Every row gives one point. Each copy is the shape, with its points in the same order, stretched, turned, moved and blurred by noise. Is it also mirrored, or only turned?

Shape:
[[-1.07 -1.35  0.01]
 [ 3.42 -4.25 -0.53]
 [-3.07  0.16 -4.03]
 [ 1.67 -1.95  1.30]
 [-0.88  1.50 -1.17]
 [-0.58  0.23  1.09]
 [ 0.37  0.87  2.19]]
Copy 1, 7 rows:
[[-1.32 -0.91 -0.35]
 [-2.56 -2.84  6.04]
 [ 1.90 -3.47 -3.02]
 [-1.71 -0.36  3.02]
 [ 2.79 -0.77 -2.06]
 [-0.50  0.18 -0.55]
 [ 0.54  1.16 -0.33]]
Copy 1 is: only turned
Copy 2, 7 rows:
[[-1.20 -1.21 -1.09]
 [ 1.29 -2.74  5.35]
 [-3.99  1.74 -0.70]
 [ 1.33 -2.11  0.59]
 [-0.91  1.42 -1.94]
 [ 0.31 -0.59 -2.87]
 [ 1.17 -0.27 -2.79]]
Copy 2 is: mirrored
Copy 3, 7 rows:
[[-0.85  0.87 -0.14]
 [-2.07 -4.21  1.82]
 [-0.17  1.51 -5.30]
 [-1.11 -1.80  2.97]
 [ 1.42 -0.15 -1.15]
 [ 0.53  0.39  0.92]
 [ 1.49 -0.13  2.65]]
Copy 3 is: only turned
Copy 4:
[[-1.42  0.73 -1.39]
 [-4.03 -1.93  2.07]
 [ 1.44  5.94  0.23]
 [-1.74 -2.43 -0.27]
 [ 2.60  1.69 -0.35]
 [ 0.40 -1.08 -1.80]
 [ 1.30 -2.95 -1.90]]
Copy 4 is: mirrored

Shape:
[[-0.38 -1.83 -1.03]
 [-0.96 -1.24  0.31]
 [-0.98 -0.26  1.58]
 [-0.44 -0.67  0.19]
 [-0.61  6.08 -0.94]
 [-2.55 -1.89 -0.24]]
Copy 1, 6 rows:
[[-1.23  1.65  1.96]
 [-1.23  0.10  2.08]
 [-0.93 -1.05  2.59]
 [-0.87  0.21  1.86]
 [ 0.52 -0.64 -7.41]
 [-2.40  0.24  2.16]]
Copy 1 is: mirrored
Copy 2:
[[ 0.45  0.28  1.65]
 [-0.78  0.35  0.66]
 [-1.52  0.68 -0.96]
 [-0.20  0.44  0.04]
 [ 1.98 -3.80 -5.74]
 [-1.70 -0.59  1.32]]
Copy 2 is: only turned
Copy 3, 6 rows:
[[ 0.12 -2.06 -1.46]
 [ 1.48 -1.50 -0.37]
 [ 1.74 -1.33  1.73]
 [ 0.63 -0.82  0.21]
 [ 0.24  3.19  5.97]
 [ 3.27 -1.26 -1.16]]
Copy 3 is: mirrored
Copy 4, 6 rows:
[[ 0.68  0.82 -2.00]
 [-0.61  1.68 -0.52]
 [-2.02  1.81  0.94]
 [-0.35  0.99 -0.20]
 [ 5.28 -0.03  6.34]
 [-0.30  3.79 -1.17]]
Copy 4 is: only turned

Shape, 9 rows:
[[-1.32  2.17 -1.23  0.39]
 [-1.07 -0.34 -0.13 -1.64]
 [ 2.01  1.85 -0.71 -0.95]
 [-1.60 -1.83 -0.29  1.97]
 [ 2.30  3.73  0.85  2.25]
 [ 1.51 -3.23 -1.00 -1.35]
 [-0.75 -1.75 -0.36  3.35]
 [ 2.44  2.57  5.42  2.64]
 [ 0.45 -0.41  0.34 -1.04]]
Copy 1:
[[-1.57 -1.31  1.25  3.69]
 [-0.11 -1.01 -1.51  1.18]
 [ 1.17 -2.16  1.88  2.58]
 [-0.47  2.43 -1.45 -0.62]
 [-0.49 -1.48  4.47  2.27]
 [ 3.80  1.72 -2.72 -1.37]
 [ 0.28  3.78 -0.90 -1.21]
 [-1.50 -0.93  5.84 -2.74]
 [ 0.79 -0.81 -0.59  0.09]]
Copy 1 is: mirrored
Copy 2 (9 x 4):
[[-2.02  1.71  1.28  0.55]
 [ 1.93  1.01  0.73 -0.76]
 [ 0.07 -1.16  3.96  2.36]
 [ 0.90  0.57 -2.92 -1.00]
 [-2.89 -2.91  2.60  1.54]
 [ 4.82 -0.96  0.83  1.64]
 [ 0.15 -0.83 -3.39 -0.01]
 [-0.90 -6.86  0.21 -2.59]
 [ 2.12 -0.76  1.14 -0.02]]
Copy 2 is: only turned

Shape, 10 rows:
[[ 1.20 -1.23  1.03 -1.61]
 [ 1.56 -1.87 -6.56  0.01]
 [-2.22 -1.12  2.91 -0.91]
 [ 0.14 -0.05  0.55 -1.05]
 [ 1.83  0.47  1.06 -1.74]
 [ 1.75  1.11  1.98 -2.06]
 [ 1.68  0.29  0.95 -0.20]
 [ 1.10 -1.25  2.88 -0.24]
 [ 1.77  0.40  2.23  3.88]
 [ 0.72 -2.26  2.06 -1.78]]
Copy 1, 10 rows:
[[ 0.08 -1.31  2.15 -1.47]
 [ 2.30 -2.25 -1.92 -4.95]
 [-2.21 -0.36  1.10  0.40]
 [ 0.17 -0.47  1.29 -1.33]
 [ 1.05 -0.28  2.98 -1.29]
 [ 0.95  0.73  3.59 -0.72]
 [ 1.09 -1.26  1.77 -0.28]
 [-0.61 -2.27  2.10  0.78]
 [ 0.83 -2.66 -0.70  3.16]
 [-1.11 -2.23  2.65 -0.63]]
Copy 1 is: only turned
Copy 2 (10 x 4):
[[-1.49  1.98  2.36  0.88]
 [-4.99  2.26 -3.57  4.25]
 [ 0.09 -0.66  2.51 -2.16]
 [ 0.12  1.08  1.67  0.48]
 [ 0.70  2.06  2.87  1.90]
 [ 1.11  2.19  3.32  1.28]
 [ 0.11  0.45  2.86  2.20]
 [-0.28  0.18  4.02  0.82]
 [ 0.96 -3.93  3.85  3.48]
 [-1.71  1.64  3.16  0.07]]
Copy 2 is: mirrored
Copy 3, 10 rows:
[[ 1.83 -0.06  1.80 -2.42]
 [ 5.23 -1.17 -1.56  4.47]
 [-1.00  1.16  4.75 -2.34]
 [ 0.27 -0.68  1.68 -1.16]
 [ 0.57 -1.00  0.21 -3.54]
 [-0.38 -1.70  0.25 -4.06]
 [ 0.31  0.33  0.21 -2.55]
 [ 0.94  1.50  2.91 -4.01]
 [-1.12  3.80  0.37 -1.93]
 [ 2.39  0.13  3.59 -3.68]]
Copy 3 is: only turned
